Rows are points. Each table stands for the endless flat space through its points: a line for two points, a plane for three, and so on. The two share one point or none. Which?

First (2 x 3):
[[ 39 -31 -24]
 [ 30 -31   0]]
Second (2 x 3):
[[ 40 -33  -9]
 [ 26 -29  -7]]
They share: [ 33 -31  -8]

First (2 x 6):
[[  4  15 -14  18   3 -32]
 [  8  17  -7  17   2 -28]]
Second (2 x 6):
[[ 14  26  -5  20   6 -23]
 [  6  -2  15   4 -14 -27]]
They share: [ 12  19   0  16   1 -24]

First (2 x 8):
[[-11  10  13 -13 -17  13 -10 -31]
 [-17 -14   4  -7 -14  31   5 -19]]
Second (2 x 8):
[[ 11 -21  -8   6 -27  17 -29 -33]
 [-37  27  28 -30  -3  23  13 -15]]
They share: no point

First (2 x 11):
[[-11  -9  -3  50  10 -31  17  15  -4 -46  21]
 [ -8   6   9  23 -14 -13  35  30   8 -22  30]]
Second (3 x 11):
[[ -9   1   1  23  -7 -15  31  23   5 -29  25]
 [-15 -11  -1   8 -21   5  17  40   4 -42  21]
 [-21 -23   5  11 -33  17  -1  61   1 -57  21]]
They share: [ -9   1   5  32  -6 -19  29  25   4 -30  27]

First (3 x 14):
[[-31 -19 -12  42  25 -52  45  45  24 -35  13   7   5  27]
 [-28 -23  27  23   0 -17  29  14  24 -26   5  27  38  -5]
 [-26 -39  37  21  -6 -15  13  12  32 -36   5  35  36 -13]]
Second (3 x 14):
[[-28 -35  25  35   8 -28  22  -3  21 -28  26  38  43  -6]
 [-15 -32   9  22 -30 -17  35  56  14 -26 -25  10   6  19]
 [-50 -17 -11  -3 -20 -62  20  11 -21 -36   0  10  41  24]]
They share: no point

First (2 x 18):
[[-26  -6  -3 -19  10  19   7  15 -23 -21  28 -17 -12 -31  -2  19  -2  10]
 [-34 -22   3 -35   2  13  13  19 -27 -23  22  -1 -10 -47   4   7   0   2]]
Second (3 x 18):
[[-23  -1  -1 -15  20  26   0   5 -20 -24  37 -18 -18 -23  -4  18 -10  21]
 [-20   8 -25 -24  26   5  -6  23 -20 -36   7 -21   3 -50 -13  30   8  -3]
 [-25  -7   6 -30  40  31 -14 -13 -17 -40  45   2 -26 -32  -4   1 -25  34]]
They share: [-22   2  -6 -11  14  22   4  13 -21 -20  31 -25 -13 -23  -5  25  -3  14]

First (3 x 24):
[[ 33  30 -33  12 -25 -21  35 -38  31 -15  15  50   9 -10  23  11 -11 -28
   27  39  -8  31  -2  33]
 [ 28  22  14  22 -33  30  11 -13 -14  21 -12  16 -19   7 -16  -9  34   0
   16   4  -8   2 -21   6]
 [ 28  26 -22  12 -39  -8  23 -23  26   3   4  38  -5  11  16   1  -6 -24
   34  34 -18  34   1  22]]
Second (4 x 24):
[[ 37  16 -14  42 -10   6  41 -27 -19   1   1  32 -12 -15   5  -6  33  -7
    7  45  -5  35   9  12]
 [ 17  52   2  -2 -36  -4  -2 -33  14  15 -12  30  -8   8  13   7   8  -4
   15  -6   3  -2 -34  21]
 [ 27  85  -6 -31 -47 -11 -33 -24  17  32 -25  13 -28   7  33  14   7   5
    5 -21  32  -6 -26  42]
 [ 38  39   5  14 -11  -5  15 -43  22  -1   4  45  -2  19  15  -8   5 -26
   22   3   8   1 -28  10]]
They share: no point

First (3 x 24):
[[ 30   7  42 -10  19 -33 -39 -24  20   0 -29  -7 -23 -17 -16  29   2  48
  -33  21  12 -14   4  20]
 [ 22   2  34 -14  12 -26 -41 -23  25   0 -24  -6 -17 -12 -13  27  -2  41
  -28  13  12  -7  10  25]
 [ -6  29  42  10  33  -7 -15 -42  26  32  17 -21 -11 -39   2  13 -10  34
  -11 -19  48   8  -8  26]]
Second (4 x 24):
[[ 18  31  14  -2   3  -7  -8 -27  46  -2   9   5   0 -34  21   9   5  23
  -13  -6  28   9  20  27]
 [-25 -17  44 -17  26  -9 -53 -31  -5  42   1 -40 -41 -13 -40   9 -61  46
  -16 -46  31  22 -17  38]
 [  6  13  14  -4   0 -18 -33 -42  68  13  -4  10   4 -27  10  18   6  15
   -3  -6  25  12  29  31]
 [  2   1  17  -2  -1 -30 -50 -49  82  24 -14   8   1 -25   2  27   8   7
    8 -10  22  13  37  35]]
They share: no point

First (4 x 24):
[[ 34  -4  -8  20   2 -11  52 -22  -3 -16   3  22   9  43  25   2  30 -14
   -1   4 -38   0  10  -5]
 [ 37 -69 -18  -5  51 -41  37 -47 -66 -41   2  18 -20  13  33 -56  -8 -15
  -20   6   7  13  34 -35]
 [ 36 -61 -26  -1  46 -37  31 -49 -67 -38   6  18 -18  22  29 -49  -2  -9
  -22   1   5   5  33 -32]
 [ 23 -19 -10  31   1  -3  25 -29 -20  -1   6  28 -22  17   1 -16  28   9
  -38 -14 -17   9   6   7]]
Second (2 x 24):
[[ 24 -27 -22  23  20   3  17 -37 -38   9  -4  19 -24  10  16 -21  21  14
  -23  -2 -16   3  23  22]
 [ 25 -23 -18  25  16  -4  23 -37 -35   0   0  24 -19  16   9 -22  25   6
  -30  -3 -19   1  16  13]]
They share: no point

First (2 x 24):
[[ -3 -17  -8  -6  13  20   3  -6  24 -10 -49  50 -13 -21 -23  28  15 -11
   -3  17  26   9 -22  -9]
 [  9 -21  28   6   5  20  27   2  16   6 -21  18 -25   3 -23  16  39   1
  -35  21  34  37 -18 -25]]
Second (3 x 24):
[[ 20 -35   7  28 -14   6  26   5  -8  22 -33  23  12   4 -19  15  30  -1
   -8  20  26  40 -38 -27]
 [  6  -7  21 -38  15  35   0  13  56 -31 -31  33 -51  13 -25  38  16  -5
  -48  -2  24  29   9 -21]
 [ -6 -16  22 -27  21  19   6   1  48 -23 -23  18 -39  -6 -38  20  26 -21
  -32  20  27  18  -1  -8]]
They share: no point
